Each row of a before or after table is a point. The points were changed in one or more steps. Then noise was added and the rows were shuffled. The steps act on how far a point lies along the listed directions, d1 being the first. Name the steps. A step turns or swaps two directions, mirrors them in a line or flattens them onto one, adds a multiple of one to another, or multiplies one. Angles are multiples of 10 degrees, from the lower direction toward the higher: turns from -170 to 170, lines from 10 to 170 but not 90. Use the fewest steps. Two steps may share a direction if one is a turn and the other turns, adds or multiplies; they go together, in the order done. Otherwise the lowest direction goes first.

Directions:
(1): [-2.9  2.6]
(2): [-2.6 -2.9]
Before (10 x 2):
[[ 2.7  0.8]
 [ 0.8  0.3]
 [ 0.3  1.3]
 [-0.6  0.0]
 [-2.9 -1.4]
 [ 0.1  0.6]
 [-1.1 -0.8]
 [-0.2 -2.0]
 [ 1.9  0.5]
 [ 1.8 -2.9]]
After (10 x 2):
[[ 6.0 -8.0]
 [ 1.9  0.4]
 [-0.4  1.4]
 [-2.1 -1.3]
 [ 0.0  2.9]
 [-1.6  0.5]
 [-6.9 -1.9]
 [ 4.4  0.6]
 [ 6.5  0.4]
 [ 0.5 -4.8]]
Steps: multiply d1 by 3; multiply d2 by 2

Directions:
(1): [ 2.6 -0.6  4.6 -1.5]
(2): [-1.5  5.0  1.0 -1.4]
Before (10 x 4):
[[ 2.2 -1.4  2.2 -1.2]
 [-5.1  3.7 -3.0 -0.8]
 [-1.7  1.9 -0.2 -0.2]
 [-0.5  1.9 -3.0 -0.2]
 [ 0.3  4.0  1.2 -1.4]
 [-0.2  2.8  4.7 -3.4]
 [ 2.2  3.8  3.6 -0.5]
 [ 0.3  1.6  4.7 -0.8]
 [ 3.6  0.9  4.1 -0.5]
 [ 5.5 -6.2  0.3  0.8]]
After, 10 rows:
[[-0.1  0.7 -3.5  0.4]
 [ 6.3 -4.1  3.4 -0.7]
 [ 2.5  3.4  3.9 -1.0]
 [-2.1  4.5  2.6 -3.1]
 [-1.0  4.4 -0.8 -0.6]
 [ 0.7  5.4  1.6 -0.4]
 [-2.0  1.2 -1.2  0.3]
 [ 1.8  0.2  2.7 -1.6]
 [-1.0  3.3  3.7 -0.7]
 [-4.8  1.1 -4.8  0.3]]
Steps: turn d1 and d2 by 30 degrees

Directions:
(1): [ 5.4  4.2 -0.8  3.7 -1.3  0.2  0.7  2.2 -0.5]
(2): [-0.2 -0.1 -2.2  0.0 -4.3  2.7 -4.9 -0.6  3.6]
(3): [-0.9  0.9  2.3 -0.7 -3.3  2.8 -1.1 -1.1 -6.3]
Before:
[[-2.5 -1.8  1.6 -1.5  1.9 -1.4  2.6 -0.8 -1.4]
 [-0.5 -0.9  1.5  0.3  0.4 -1.4  1.1  1.3 -1.3]
 [-2.6 -0.8  3.3 -2.7 -3.7  3.3 -1.2 -2.0 -7.2]
 [ 1.7  2.7  3.2  1.1  1.5 -1.1  2.7 -0.1 -5.1]
 [-0.4 -0.6  0.6 -1.0 -2.0  1.5 -2.0 -0.4 -0.1]
 [ 2.9  4.6  1.1  1.2 -6.7  3.3 -2.6  0.1 -6.4]
 [ 3.3  4.3  0.5  3.1  3.6 -3.2  5.0  4.2  0.5]
 [ 4.7  2.5 -0.2  2.7 -0.4 -2.6  1.8  1.8 -0.3]
 [ 2.5  2.1  0.6  2.2  2.1 -1.5  2.1 -0.1  0.4]
 [-3.6 -3.6  2.2 -2.1  4.4 -2.7  2.2 -2.8 -2.8]
 [ 1.5  1.0 -1.1  1.7  3.0 -1.9  1.7  0.4 -0.3]
 [-0.9  0.8  2.0 -0.4  0.9 -0.3  0.6  0.8 -2.5]]
After (12 x 9):
[[  5.4   5.8   0.7   4.6   3.7  -3.4   6.1   5.2  -0.2]
 [ -0.4   2.2  -1.3  -0.9 -11.6   6.6  -9.2  -2.0  -1.5]
 [ -4.9  -2.5   1.3  -4.2  -7.5   5.9  -6.2  -3.2  -3.5]
 [  0.0  -0.6   1.4   0.6   0.1  -1.2   1.0   1.4  -1.2]
 [ -1.5  -0.9   1.5  -0.7   2.1  -1.7   3.3  -0.4  -2.0]
 [ -2.1  -2.4   2.5  -1.2   4.8  -3.0   3.4  -2.0  -3.7]
 [  3.4   2.9   0.7   2.7   2.0  -1.7   2.6   0.3   0.1]
 [ -0.9   1.0   1.4  -0.4  -0.3   0.3  -0.5   0.6  -1.7]
 [  5.2   2.7  -0.7   3.1  -0.9  -2.1   1.3   1.9   0.0]
 [  1.9   2.9   2.0   1.6  -1.0   0.3   0.0  -0.1  -3.2]
 [  2.7   2.0  -0.8   2.3   3.5  -2.4   2.7   1.0  -0.8]
 [ -1.4  -1.3   0.4  -1.7  -2.6   1.9  -3.2  -0.9   0.4]]
Steps: add 1 times d3 to d2; turn d1 and d2 by 20 degrees

Directions:
(1): [-1.5  0.3 -2.7 -5.2  2.6  2.0 -2.9 -1.1  2.4 -1.5 -5.5 -1.7  0.5 -2.8]
(2): [-5.0  0.7  0.0 -1.3 -2.6 -0.5 -4.1  4.3  1.1 -2.8  1.0  2.6 -2.9  3.4]
(3): [-3.0 -1.9  1.5 -2.5 -4.8 -0.5  4.1 -0.5  3.2  3.9 -2.1 -2.4  1.3  2.4]
(4): [-1.8  2.8  1.7  4.1 -1.7 -0.3 -2.8 -5.7 -0.4 -1.5 -3.6  0.9  3.0  2.6]
(5): [-3.6  0.4  2.3  2.9  4.8  0.8 -0.5  2.0 -0.2  0.5  0.6 -6.9 -0.2  1.7]
(6): [-1.0 -2.5 -6.9  0.5  1.3 -1.2  0.7  1.4 -3.0  0.2 -0.5  0.4  4.5  3.9]
Before (8 x 14):
[[-1.3 -1.3 -2.4  2.6  4.0 -1.3 -1.3  4.6 -3.2  0.0  3.0 -1.1  0.6  3.1]
 [ 1.6  0.7  4.8  5.3  0.1  0.7 -0.7 -4.6  1.0  0.1  0.7 -2.2  2.0 -1.8]
 [-2.4 -2.8 -4.3 -1.4 -4.1 -0.9  3.3  4.1 -0.4  0.7  1.9  2.9 -0.1  1.9]
 [-0.8 -3.3 -4.7 -4.0  0.2  0.1  2.7 -2.1  2.4  3.3 -4.2 -4.9  3.4 -1.0]
 [-2.8  0.6  3.0 -1.6 -2.2 -0.7 -0.5 -1.7  1.8  0.4 -2.6 -0.7 -1.4  2.4]
 [ 0.4 -0.9  1.5 -3.6 -1.3  0.1  0.9  1.3  2.6  0.1 -0.1  1.8 -1.8 -2.0]
 [-4.1 -2.0  1.8 -3.1 -2.4 -0.1  4.4  4.7  1.3  1.7  2.5 -3.3 -1.4  1.5]
 [-6.3  1.4 -2.3  3.3  1.0 -0.5 -4.1  0.4 -2.5 -0.1 -1.2 -0.9  1.2  4.0]]
After (8 x 14):
[[-0.9  0.6 -1.6  8.3 -2.7 -1.9  0.2  1.7 -4.8 -2.4  4.9  5.2  0.3  4.9]
 [-4.4 -1.7 -2.1  0.8  0.0 -0.9  1.1  5.6 -2.1  3.0  3.7 -1.1 -1.3  3.0]
 [-4.7 -0.7 -0.8  3.1  0.4 -1.4 -0.2  1.5 -1.3  2.0 -0.3 -2.8  3.2  6.2]
 [-1.7  3.5  1.9  5.9  2.0  0.2 -3.2  0.2 -4.3 -4.7  3.3  1.0 -0.5  1.4]
 [ 0.9 -0.2  1.5 -0.5  1.4 -1.1 -0.5  2.7 -1.7 -1.4  3.1  1.7 -4.5 -0.2]
 [ 1.2 -2.1  1.0 -4.2  3.3  2.5  0.6  0.0  4.5  1.3 -0.7 -5.8 -0.5 -5.6]
 [ 1.2  2.0  2.6  1.8 -1.6 -0.8 -1.1 -1.0  0.1 -1.9  0.8  4.1 -0.8 -0.7]
 [ 2.8 -0.2 -8.9 -4.4  5.6  1.4 -4.6 -4.7 -0.1 -3.2 -6.1 -0.2  2.7 -5.6]]
Steps: turn d1 and d5 by -40 degrees; add -1.5 times d2 to d1; turn d3 and d4 by -170 degrees
